Each row of a before or after table is a point. The points were changed in one or more steps. Then noise was added and the rows were shuffled. The steps act on columns, c1 being the first. Write out the steps. A step turns or swaps two columns, mirrors them in a line or flattens them onto one, adds a multiple of one to another, or multiplies or shifts one. Angles are multiples of 10 degrees, from the lower column toward the higher: turns from -170 to 170, lines from 10 to 170 but not 90. Use the fewest steps. Two steps may share a column if one is a turn and the other turns, adds or multiplies; they go together, in the order done. Otherwise the lowest column goes first.
(in the rows, 128 means zero)

Before:
[[126 101 154]
 [146 180 160]
 [139 123 142]
 [173 170  97]
 [100 149 112]
 [124 180 164]
 [148 169 141]
 [170 118 134]
 [ 96 170  75]
 [106 158 145]
 [167 136 101]
 [117  95 122]
 [108 134 135]]
After (13 x 3):
[[119 114 122]
 [120 121 153]
 [181 189  97]
 [111 199 164]
 [168 137 134]
 [143 188 140]
 [106 171 110]
 [111 191  75]
 [135 199 160]
 [107 155 134]
 [134 143 141]
 [174 156  99]
 [104 181 144]]
Steps: add -0.3 times c3 to c1; shift c2 by 20

Before, 10 rows:
[[149 162 101 160 146 105  92 125]
 [110  87 163 116  78  99 108 132]
 [101 170 165 122 123 186 106 165]
 [143  94 129 158 154 164 110 110]
 [147 164 166 136 122 149 130 110]
 [ 86 171 161  77 128 154 145 132]
 [144 140 125  88 129 128 158 138]
 [104 125  95 151 104 174 157  77]
 [151 153 159  71 105 127  89  89]
 [124 103 119 117 157 118 168 126]]
After, 10 rows:
[[156 155 134 162 166  89 143 116]
 [138  91 117  69  79  96 171 159]
 [108 138 140 156 115  59  89 119]
 [136 151 115 116 154 136  92 143]
 [132  84  96 134 129  98 144 118]
 [127 173 102 121  74 145 166 146]
 [138  89 171 161 162 139 146 145]
 [ 75 101  88  81 100 115 136 108]
 [ 90 102 102 127 121 120 166  59]
 [142 113 112  86 108 130 103 120]]
Steps: mirror c1 and c2 in the line at 170 degrees; turn c3 and c7 by 150 degrees; add 0.5 times c4 to c5; turn c6 and c8 by -130 degrees

Before:
[[113 105 133 102 165 127 139 139  88 107 128 168]
 [ 78  89  99 144 120  81 166 118 139 101 143  97]
 [167 158 122 105 114 122 101 107 107 164 105 129]
 [125 127 159 189 154  98 109 123 146 129 141 135]
 [193 175 136 113 104 100 159 110 104 153 141 137]
 [115  93 131 132 114 124 174 101 143 131 147  84]
 [161 126 128 116 162 120 123 151  70 124 154 130]
 [139 111 111 134 153 135 131 174 104 133 110 166]
 [126 178 109 115  63 139 151 115 137 131 139 107]
 [171  94 170 186 158  79 139 104 142  66 140  98]
 [173 146 172 145 169  82 133 138 154 108 134 106]]
After (11 x 12):
[[167 175 123 104 104 120 100 106 115 157 115 145]
 [125 210 108 116 143 139 151 115 118 139  64 106]
 [112  90 133 102 128 127 140 139 133  80 165 185]
 [137 101 112 133 109 135 132 175 141 111 153 171]
 [173 159 170 145 134  81 132 139 127 126 170  95]
 [ 77  69  98 147 144  82 167 117 112 111 118  99]
 [115  74 133 135 145 125 175 100 103 150 115  87]
 [160 126 125 114 155 120 122 152  94 101 162 176]
 [192 204 137 114 142 100 157 108 121 142 107 155]
 [125 126 158 189 142  95 108 125 145 132 154 118]
 [172  75 168 188 139  80 138 105 112  82 157  97]]
Steps: multiply c2 by 1.6; swap c5 and c11; turn c9 and c12 by -50 degrees; add -0.5 times c12 to c10

Before (13 x 20):
[[182 149 112 122 138 138 168 143 122 175 143 132 140 105 152 109 139 117
  136  95]
 [148 151 107 159 124 147 135 129 139 142 165 158 188 113 178 154 111 145
  116 113]
 [117  93  95  93 106  99 158 126 133 160 120 110 128 165 128  97 125  93
  102 108]
 [118 163 165 161 191 122 101 127  93 127 119  70 171 117 148 143  65 106
  118 148]
 [178 150 132 129 115 135 127 105 166 168 130 144 137 126 157 100  94 128
  116  80]
 [167 155 125 180 158 142 138 166 148 125 134  83 155 134 166 165  65 151
  107 124]
 [111 113  96 128  74 117 145 110 154 165  97  93 115 131 136 124 134  75
  147 117]
 [104 147 109 147 113 111 139 145 127 166 133 139 128 141 151  86 123 135
  158  98]
 [ 90 142 112  88 116 143 159 123 157 170 114 128 102 133 122 106 132 110
  122 121]
 [127 137 134 141 179  78  98 167 106 103 102 129 104  98  88 102 145  99
   94 153]
 [117 136  82 116 108 124 147  83 125 168 116 100  91 163  90 119 141  92
  116  83]
 [138 136 149 161 178 125  93 168  43 113  79 131 116  73 118  96 108 145
   79 164]
 [105  97  96 144 132 141 171 101 151 168 130 141 105 122 130  80 132  91
  133  90]]
After, 13 rows:
[[ 71 141 112  87 136 143 158 120 157 116  94 119 104 153 124 107 131 160
  121 119]
 [107 137 135 145  92  79  97 226 109 121 162 160 104 123  88 103 145 148
   93 152]
 [ 96 137  80 117 150 124 145  15 125 119  95 124  91 174  92 118 138 145
  116  83]
 [ 85 146 106 149 136 113 136 171 126 126  90 118 127 185 151  87 120 186
  158  96]
 [ 95  94  95  93 151 100 160 123 131 123 102 119 127 196 128  99 124 144
  103 110]
 [ 91 112  95 127 178 115 145  83 153 110 105 104 114 134 136 125 134 124
  147 118]
 [129 151 109 158 124 150 137 129 138 140 104 117 187  89 178 155 114 195
  116 112]
 [146 156 125 179 116 144 139 223 148 131 129 162 155  96 164 163  64 202
  108 123]
 [158 150 132 130 136 134 126  67 168 123  92 116 134 155 155 101  92 179
  116  80]
 [ 98 160 167 160  95 122  99 125  93 125 133 189 172 101 149 144  62 159
  118 148]
 [160 150 110 122 117 138 169 168 123 126  76 132 138 124 151 111 140 168
  136  96]
 [120 134 147 162  90 125  93 228  42 110 159 160 117 104 117  93 109 194
   80 164]
 [ 84  97  97 144 123 139 171  61 151 121  90 125 106 172 130  81 132 140
  133  89]]
Steps: shift c1 by -20; multiply c12 by 0.4; turn c5 and c12 by 140 degrees; multiply c8 by 2.5; turn c10 and c11 by -110 degrees; multiply c10 by 0.4; add -1 times c16 to c14; shift c18 by 50

Before (14 x 48):
[[141 109 137 148 119 144 160 163 146 104  99 156 175 118 122  94 162 109
  116  84 103 116 117 122 146 146 104 105 142 116 147 130 116 129 134  96
  119 119 151  87 127 126 132 113  97 141 162 132]
 [124 147  59 110 116 142 124 131 153 120 159 146 105 119 146 179 121 141
  141 188 136 136  86 159 129 118 158  73 111 137 172 102 142 167 103 198
  120 133 108 130 173 110 159 110 179 107 113 118]
 [112 142  50 130 142 161  97 170 158 139 162 138 109 122 128 143 130 149
  130 160 137 119  74 147 101 125 191 105 126 112 168  98 175 170 156 171
  137 123 102  99 186 101 126  81 164 113 130 115]
 [148 119 144 149 112 128 146 118 149  93 114 146 136 147  95  82 140 138
  112  83 138  84 120 123 155 147 120 146 158 143 139 125  79 139 151  94
  139 121 133  94 139 101 159  97  89 108 123 139]
 [134 119 161 148 133 150 187 113 152 123 142 122 122 132 105  98 171 134
   89  90 113 108 102  99 121 146 102 111 185 131 130 114 102 157 133 104
  150 110 138  84 119 101 136 126 107 147 161 162]
 [189 153 170 127 148 128  88  95 152 136 138  87 157  96 141 130 149 195
  130 173 122 138 122 121 140 119 169 119 100 121 119 142 139 153 138 107
  156 134 136 158 132 124 152 139  88 223  89 155]
 [142  92 107 158 107 152 172 120 138 135  90 141 141 153 125 108 157 130
  102  81 155 134 127  80 126 145 108 133 156 112 115 114 113 114 141 110
  149 104 147 109 152 111 135 113 113 124 138 142]
 [191 146 143 130 125 108 119  95 164 146 148 121 137  76 108 101 118 214
  138 167 125 116 143 164 118 144 131 117 118 112  94 143 127 139 127 101
  170 136 118 141 130 145 121 148 122 249  90 144]
 [174 132 173 113 162 102 105 111 157 134 131 112 130  72 107 147 119 170
  152 175 100 131 137 132 145 134 150 164 120 103 109 183 120 132 146 122
  144 129 102 172 127 122 121 142 132 216 113 170]
 [185 140 138 126 132 119 121 107 148 168 152 110 144  55 149 114 151 185
  155 202 103 145 128 127 124 128 152 156 116 121  82 163 107 170 166  90
  163 142 138 129 139 140 161 156 133 202 107 120]
 [171 123 139 122 144 154 152 133 177 112  96 139 135 146 120 121 169 152
   92  92 120 119 108 130 143 138  88 138 167 109 117 110 108 125 164 128
  137  99 172  86 118 133 150 103 127 127 140 114]
 [176 128 131 152 132 119 139 135 144 127  77 148 121 120 116 102 164 128
  107  84 127 128 104  92 100 126 109 110 201 116 129 121  77 156 140 105
  130 126 159 104 132 143 124 109  91 128 132 125]
 [171 134 146 112 114 154 149 138 153 115 106 136 134 133  87  95 165 119
  112 123 157 131 112 113 128 136  89 135 157 143 121 148 126 144 130 115
  149 125 153  81 161 101 117 113  86 137 147 134]
 [144 150  76 118 130 144 100 146 190 140 176 110 103 138 127 153  97 133
  132 169 149 139  81 124 124 135 183  79 108 126 162 101 158 142 142 165
  112 150  77 110 170 139 148 155 173 113 120  83]]
After, 14 rows:
[[192 147 145 134 127 103 123  97 164 145 148 119 157  76 108 145 119 214
  142 172 123 119 140 160 121 142 132 113 117 108  94 141 132 138 125 101
  172 138 129 144 128 145 120 146 127 250  87 143]
 [140 106 137 154 121 142 160 164 147 105  98 157 186 119 120 125 160 107
  117  85 103 116 111 124 147 146 106 102 139 117 150 132 116 131 137  95
  118 117 133  91 123 126 131 110  99 142 162 132]
 [120 147  61 111 119 140 127 128 151 124 159 149  78 125 147 101 121 143
  141 190 140 134 123 161 128 115 159  69 112 138 171 100 143 168 104 200
  120 132  86 127 173 111 156 112 181 103 111 114]
 [111 144  50 125 145 161 101 171 156 140 159 136 102 123 129 131 129 147
  127 161 133 123 116 144 103 124 191 106 129 112 170  98 174 173 153 173
  138 125  72  99 190 103 126  87 164 114 126 115]
 [170 134 171 114 160 103 104 109 153 132 133 108 115  72 105 113 118 171
  149 175  98 130 146 137 144 133 150 165 120 103 109 182 118 135 146 121
  142 128 118 171 124 118 120 142 135 216 117 170]
 [133 114 163 149 134 150 186 115 154 119 146 123 142 135 102 154 171 134
   91  87 111 112 109  98 122 145 105 110 188 130 130 114 101 161 136 104
  152 108 116  83 118  98 139 126 104 148 162 160]
 [142  90 107 159 110 151 172 116 135 135  92 144 151 155 125 135 157 129
  102  80 153 135 117  81 124 144 105 132 155 112 115 113 114 110 142 112
  150 109 136 106 153 106 134 116 112 123 136 141]
 [177 129 132 151 134 120 145 134 144 125  77 148 141 124 118 150 164 127
  106  86 126 129 100  90  99 125 108 113 203 116 130 119  70 158 139 106
  129 127 127 105 131 140 126 112  92 127 132 124]
 [168 134 145 111 116 154 145 141 150 115 106 133 150 136  89 148 165 121
  113 124 155 132 106 115 127 139  94 135 157 143 121 149 126 144 130 114
  147 122 130  79 160 102 119 112  84 134 147 134]
 [146 153  79 118 126 143  97 144 190 136 176 107  92 135 124 126  96 139
  136 171 151 136 136 122 124 133 187  82 110 126 162 104 154 140 140 166
  110 152  61 114 171 139 148 158 172 114 124  84]
 [173 120 139 125 148 152 150 134 180 114  95 137 140 143 120 130 171 155
   90  90 118 117  99 127 146 139  87 137 165 106 114 110 112 126 163 132
  136  96 142  87 117 136 148 102 127 128 142 112]
 [185 144 137 124 131 121 122 112 148 168 153 111 150  58 148 127 148 184
  154 202 100 147 120 132 123 128 156 158 111 124  81 161 107 168 166  89
  162 138 133 129 141 143 162 156 133 203 108 122]
 [188 156 168 131 147 129  92  97 154 137 136  88 150 100 141 106 145 191
  133 175 121 142 120 121 140 118 168 120 103 120 116 143 141 151 131 107
  155 137 129 155 135 121 154 140  83 223  89 153]
 [149 118 144 151 113 127 141 121 153  92 120 147 160 149  95 161 137 134
  111  86 137  86 121 124 155 148 119 152 158 141 139 124  77 136 154  92
  142 122 126  92 138 102 156  94  85 105 124 139]]
Steps: mirror c13 and c16 in the line at 160 degrees; turn c23 and c39 by 50 degrees; multiply c23 by 0.7

Before (9 x 64):
[[126 129 110  97 169 121  80 162  98 136  81  95 155  87 139 134  96 156
  123 118 139 159 144 136  87 131 122 172 114 110 112 139 142 130 134 148
  122 152 101 154 118 139 124  80  90 115 110 109  98 103 163 115 186 167
  137 126 101 114  90 109  93 178 126 106]
 [ 88 170 103  68 123 113 102 111 135 165 104 104 134 168 133 108 107 159
  161 124 176 132 134 140 107 164  78 163  83 114  99 137 121 108  87 143
  192 142 119 171 110 182  95 110  49  69 101  81  90 135 124 109 144 150
  114 106  97 136  41 172 109 179  91 110]
 [120 109 179 130  70 146 153 163 150 136 160 121 102 134 132 114 148 107
   94 176 103  62  89 112 151  74 172 121 132 160 169  89 151 198 134 125
  131 127 180  96 138 117 176 180 149 164 137 118 150 195 121 123 105 133
  111 144 157 165 139 171 172 110 163 142]
 [131 107 152  93 118 151 127 163 132 115 131  82 151  79 151 118 120 141
   98 127 135  93 149 137  94 118 141 126 132 103 147 142 152 155 110 122
  115 151 114 184 119 156 100 102 107 102 120 135 115 101 175 143 169 141
  139 127 103 107 111  97 149 165 171 125]
 [120 123 118  62 160 125 115 149 133 163  67 102 189  79 152 148 134 151
  132 114 167 174 178 170  77 159 112 149  93  64 122 119 120 109 118 146
  134 149 104 148  85 147  96  89  84  87  96  86 108 105 162 129 140 149
  130 119  90 106  83 143  99 164 139 121]
 [ 94  88 151 123 131 131 127 150 133 126 158 122 129  86 132 106 159  95
  104 152  91  97  77 119 105 101 143 135 127 124 196  98 125 177 169 122
  145 145 140 138 126 130 173 133  98 105 136 121 120 136 130 112 118 127
  144 129  96 110 125 104 169 146 161 135]
 [114  93 144 111  90 150 115 156 119 127 138 109 126 113 134 116 139 107
  129 155 108 116  85 113 135  91 145 113 139 140 178  95 120 151 173  92
  118 116 119 149 158 117 153 152 156 123 121 142 137 123 122 136 108 140
  128 130 138 124 123 117 188 111 176 148]
 [ 58 117  77 172  97  69 170 100 203 203 147 154  91 145 100 181 127  89
  116 162 158 172  93  83 174 164 153 199 130 154 175  99  77 124 117 181
  131  93 133 123 121 202 154 159 124  93 109 115  61 179  79  69 147 140
   49  76 165 144 124 120 170 161 148 151]
 [103  88 144 128 117 135 110 111 101 151 133  97 128 120 143 110 147  90
  111 152 117 107 114 120 133 114 140 154 169 115 164 110 139 163 161 117
  130 152 156 109 115 139 125 140 154 123 150 100 164 146 137 138 115 110
  153 167 106 147 104 115 164 114 182 125]]
After (9 x 64):
[[135 113 176 127  68 146 157 163 146 137 166 118 155  97 129 114 150 110
  100 180 105  58  91 115 151  72 173 119 132 160 170  84 157 199 134 125
  133 125 178 101 138 119  84 183 155 162 127 119 152 196 121 121 105 134
  110 147 160 106 139 172 172 144 160 143]
 [122 171 109  68 116 110 104 105 135 164 101 103 111  96 123 107 108 160
  161 123 176 131 132 145 109 166  81 159  82 115  99 140 119 109  87 141
  191 141 117 174 111 185 150 110  49  71 109  85  85 135 124 108 149 153
  117 107  93 162  44 170 107  77  91 112]
 [128  89 141 109  91 147 114 153 116 126 141 107 133 136 132 113 142 103
  129 157 108 120  84 114 137  87 147 115 131 141 175  95 125 153 175  89
  125 117 117 148 160 113 113 150 155 123 120 143 140 124 122 138 111 140
  128 127 137 104 125 118 188 143 176 148]
 [128 129 111  96 168 121  78 160  98 135  84  91  92 173 139 131  98 158
  120 120 134 161 151 135  85 127 121 173 114 106 111 139 139 127 137 150
  125 150  99 150 118 141 120  77  90 114 127 105  99 103 168 116 187 164
  135 127 102 127  88 107  91  87 131 105]
 [135  90 161 118 129 136 127 143 134 129 154 118 126 162 136 106 159  96
  105 155  85  98  79 115 103 100 143 132 129 124 193 103 122 180 168 123
  145 144 141 136 123 129 100 134  95 104 136 123 122 133 131 113 117 126
  149 129  94  79 129 107 173 113 162 138]
 [121 112  75 176 100  70 169  90 199 204 142 152 161 100 103 179 128  86
  115 163 161 170  87  80 171 157 155 203 128 156 172 101  81 121 111 182
  132  94 137 120 115 201 115 157 124  90  98 121  61 183  80  73 144 140
   54  77 167 115 128 123 176  88 150 153]
 [129  90 146 126 119 132 113 107 102 153 130 100 133 127 142 111 148  93
  112 146 122 111 113 119 133 114 137 156 167 117 167 114 140 162 162 119
  130 151 157 114 115 138 109 139 149 120 153  99 161 147 138 140 113 112
  152 173 108 142 103 113 162 145 183 126]
 [132 130 119  62 161 122 115 144 134 162  69  99  60 184 150 148 137 157
  129 115 168 172 179 170  78 161 113 144  91  67 118 118 122 108 119 146
  128 148 103 145  80 153 134  91  82  94 102  90 106 107 165 129 141 147
  127 119  91 146  81 147  97 102 140 123]
 [135 103 157  96 119 155 127 162 135 118 128  85 102 184 155 117 120 140
   97 129 136  92 150 135  90 118 141 129 133  99 145 141 155 156 108 122
  112 152 110 180 120 160 133 103 108  98 117 137 114  97 175 145 169 143
  142 126 108 142 112  97 151  99 169 123]]
Steps: flatten c1 and c8 onto the line at 80 degrees; add -0.3 times c7 to c47; turn c13 and c62 by 170 degrees; turn c43 and c58 by -60 degrees; turn c14 and c43 by 150 degrees
